Each row of a before or after table is a point. One or more steps were done to the points. Then noise was added and the rows were shuffled. The steps act on how far a point lies along the listed directions, d1 being the first. Name the steps. A step turns or swaps two directions, mirrors them in a line or flattens them onto one, adds a multiple of one to another, or multiplies one. Angles are multiples of 10 degrees, from the lower direction toward the higher: turns from -170 to 170, lines from 10 to 170 but not 90. Use the fewest steps. Two steps may share a direction if one is a turn and the other turns, adds or multiplies; they go together, in the order done. Otherwise the lowest direction goes first.
(in the rows, 128 means zero)

Directions:
(1): [174  90  94]
(2): [177 149 172]
Before (9 x 3):
[[164 140 165]
 [157 213 191]
 [161  87  89]
 [138  85 100]
 [138 166 165]
 [ 93  72 129]
 [211 138 185]
 [123  95  91]
 [ 98 125 134]]
After:
[[139 144 176]
 [ 96 115  85]
 [153 142 167]
 [159  94 178]
 [ 28 135 122]
 [ 68 120  41]
 [ 77 123 115]
 [127 168 180]
 [147 105 125]]
Steps: turn d1 and d2 by 150 degrees

Directions:
(1): [179  92 101 170]
(2): [117  72 103  78]
(3): [173 169  96  88]
(4): [ 88 144  65 150]
Before (11 x 4):
[[112 125 104 176]
 [ 78 167 128 169]
 [140  88 132  94]
 [ 95 181 124 123]
 [163 125 137 151]
 [161  43  94 147]
 [113  86 146  92]
 [124 121 184  88]
 [189 170  85 100]
 [134 149 104 166]
 [123 115 129 137]]
After (11 x 4):
[[100 138 198  67]
 [150 139  97 177]
 [125 115  94 190]
 [128 112 127 144]
 [145  85 130  97]
 [203 162  77 111]
 [ 60 180 137 153]
 [100  95 153  82]
 [215   4  67 187]
 [ 63 201 139 100]
 [189 112 127 168]]
Steps: multiply d1 by 2

Directions:
(1): [ 53 148 179 152 146 125]
(2): [ 90 185  65 105 116 118]
(3): [122 122  92 172 164 198]
(4): [ 90  67 109  75 162 126]
(5): [ 97  92 121 141  47 151]
Before, 14 rows:
[[ 80 113 188 115 115 124]
 [167 156  96 133 139 110]
 [ 86  81  92 116 114 115]
 [134  92 141  46 101  66]
 [ 63 103 148 152 123 126]
 [114  85 138  82  63 108]
 [ 71 122 168  85  55  79]
 [187 211  55 127 105 133]
 [153 190 105 129 143 131]
 [166 171 103  96 127 159]
 [ 77 111 139  92 101 111]
 [ 91  40 171  85  52  93]
 [128 148  78  85 115  96]
 [131  57 180  88  69 117]]
After (14 x 6):
[[158  90 188  75 144  94]
 [181 139 154  26 217  32]
 [132  84 182  69 155  62]
 [ 94 131 143  84 148  98]
 [160 163 100 100 112 160]
 [141 120 144  69 136  86]
 [151 183 102 133 131 132]
 [ 86  79  89 115 112 112]
 [142 166  84  79 156  86]
 [120 171 177  64 170  50]
 [ 60 102 145 153 118 126]
 [ 91 127 192 109 154 112]
 [177 204  52 128  90 143]
 [165 156  93 134 139 111]]
Steps: add 1.5 times d3 to d5

Directions:
(1): [ 68  51 123 136 156  93  95 136]
(2): [163 160 160 169 170  94  79 178]
(3): [108 154 141  94 221 133 163 106]
(4): [ 91 160 128 205 128 135 115  63]
(5): [ 91 129 130 173 128 162 187 196]
(6): [ 94 162  79 103 134 182  67 154]
Before:
[[ 84 100 141 120 198 118 142 131]
 [ 87 117 129 171 149 146 178 149]
 [130 120 127 118 113 121 131 127]
 [119 109 137 119 152 108 156 119]
 [114 107 106 138  96 134 100 154]
 [162 150 147 175 101 118 109 137]
 [143 128 119 128 110 134 118 172]
 [143 101 147 154 119 111 133 148]]
After (8 x 8):
[[ 68  84 115 187 124 141 145 166]
 [194 196 168 150 140 123 153 107]
 [149 146 138 109 157 128 152 150]
 [ 82  89 131 119 189 107 139 132]
 [ 30   7 104 155 129  99  45 171]
 [102  75 114 139 106 104 108 146]
 [127 121 129 115 126 119 141 125]
 [127  84 152 147 144  99 134 141]]
Steps: multiply d1 by 3; add -0.3 times d2 to d5; mirror d3 and d6 in the line at 70 degrees

Directions:
(1): [ 61 141 132 177 169 119 164  63 129]
(2): [148 133  90 103 179 131  48  75 131]
(3): [162 112  97  91 162 178 197 113 172]
(4): [ 97  17 111 134 119 116 114 129 147]
(5): [175 135 141 184  92 111 116  97 206]
Before:
[[ 93  50  82 101 181 144 135 104 118]
 [ 76  94 129 132  90  86 115 141 105]
 [ 85 130 137 127 134 114 160 138 100]
 [143 103 118 113 134 114 116 135 180]
 [127 125 136  92  76 122  41 203  72]
 [152 103  62  93 201 152  44  43 190]
 [148 128 128 137 132 125 157 119 167]
 [103 105 125 105 165 144 142 133 115]
 [171  95 111  96 134 148 144 123 127]
 [137 103 129 146 109 109 115 133 150]
 [129 128 116 149 122 137 178 109 161]
 [ 87  63 115 114 133 106   7 132  84]
 [158 102 101 119 152 144 132 105 171]
 [110  86  99 142 114 140 190 125 166]]
After, 14 rows:
[[117 121 132 117 130 130 184 132 138]
 [121 137 140 174  92 110 138 127 141]
 [129 136 149 158 113 100 116 127 139]
 [118  93 126 174  75 106 146 136 161]
 [ 94  46  77  63 195 164  95 109 102]
 [104 118  92 155 181 110  20  22 175]
 [142 117 127 167 121 101  86 100 155]
 [117 114 129 124 127  92  80 137 154]
 [180 105 127 135 113 122 105 104 153]
 [126  58  97 154 150 131 139  78 185]
 [149 108  89  29 142 185 101 180 101]
 [ 90  78 104  85 118 123 155 145 110]
 [117 104 127 128 122 105 104 143 116]
 [132 110 127 134 146 142 152 115 168]]
Steps: turn d1 and d2 by -20 degrees; turn d3 and d5 by 90 degrees

Directions:
(1): [ 68 144 170 130  95  80  83 134 203 101 119]
(2): [174 124 136 130  32 102 189 157 128 112 105]
(3): [167 119 165  91 174  41 140  93 122 155  93]
Before (8 x 11):
[[143 125 145 141  79  94 164 145 138 107 126]
 [ 97 122  97 150  54 159 154 154 144 116 133]
 [129 129 122 134  91 127 128 161 146 120 125]
 [182 119  98 131 229 147 154  84  60 178 122]
 [ 80 147 120 144  96 175 101 146 152 124 154]
 [124 147 130 102 167 112  95 101 132 125 113]
 [184 107  89 109 154 144 154 135  78 135 116]
 [128 128 148 123 149  88 130 129 120 138 116]]
After (8 x 11):
[[ 68 148 134 126 178 149  67 117 148 145 153]
 [102 136 117 141 126 151 101 156 150 119 141]
 [202 107  90 112 114 139 179 148  81 127 107]
 [246 118 119 125 129  87 227 110  57 166  85]
 [ 63 127  90 151 143 187 102 129 143 131 155]
 [134 128 149 132 107  97 146 145 121 131 114]
 [102 134 113 158  89 154 131 154 146  97 156]
 [148 146 140  99 130  91 125 113 124 120  98]]
Steps: add -0.5 times d1 to d3; turn d2 and d3 by -70 degrees

Directions:
(1): [ 81  57 113 190 123 168  74 105 132 178 123 134]
(2): [ 91  70  75  95 114  68 156 180 147 143 137  78]
(3): [ 76 161  63 159 122 146 204 114 138 117 103 182]
Before (14 x 12):
[[167 202 118 102 137 133 178  89 133  91 127 167]
 [160 176 135 106 129  98 138 135 145 117 137 129]
 [111  69 153 139 137 116  68 135 113 153 133 120]
 [140 132 119 104 141 115 158 125 119 140 128 131]
 [138 142 122 125 135 112 132 144 135 113 117 121]
 [124  72 150 163 135 145 106 105 125 146 139 132]
 [150 160 139 106 126 108 126 124 120 112 118 121]
 [123  88 151 158 129 139  64 113 117 168 135 126]
 [143 215 123 115 129 139 201 111 119  74  94 199]
 [119 154 110  91 115 128 154 160 135 104 122 140]
 [137  88 157 145 130 149  62 100 124 154 139 143]
 [152 249 157 108 139 132 191 110 141 104 117 178]
 [156  98 187 135 153 152  57 111 125 161 132  96]
 [155 171 132  86 115 104 171 135 139 101 133 136]]
After:
[[141 139 148  99 120 144 103 147 125 116 131 130]
 [ 73 113  68 137 136 122 185 136 150 147 108 127]
 [113  93 121 148 132 127 154 117 131 131 133 138]
 [ 90 112  94 145 122 115 144 131 130 149 123 141]
 [170 186 176 133 136 164 123  92 108  95 104 186]
 [125 145 114 122 122 112 137 123 126 122 112 126]
 [148 124 134 110 144 124 134 119 117 146 131 127]
 [151 144 143 107 115 121 135 123 136 120 135 135]
 [145 216 168 136 141 155 149  96 140 130 119 177]
 [ 83  88 106 128 131  96 133 150 124 137 125 131]
 [139 155 119 125 125 107 135 131 148 131 133 134]
 [165 176 134 123 140 151 139  78 131 110 129 164]
 [ 92 109  85 135 121 124 153 119 139 137 126 160]
 [137 134 125 132 136 118 120 141 133 119 118 120]]
Steps: multiply d1 by 0.4; mirror d2 and d3 in the line at 150 degrees
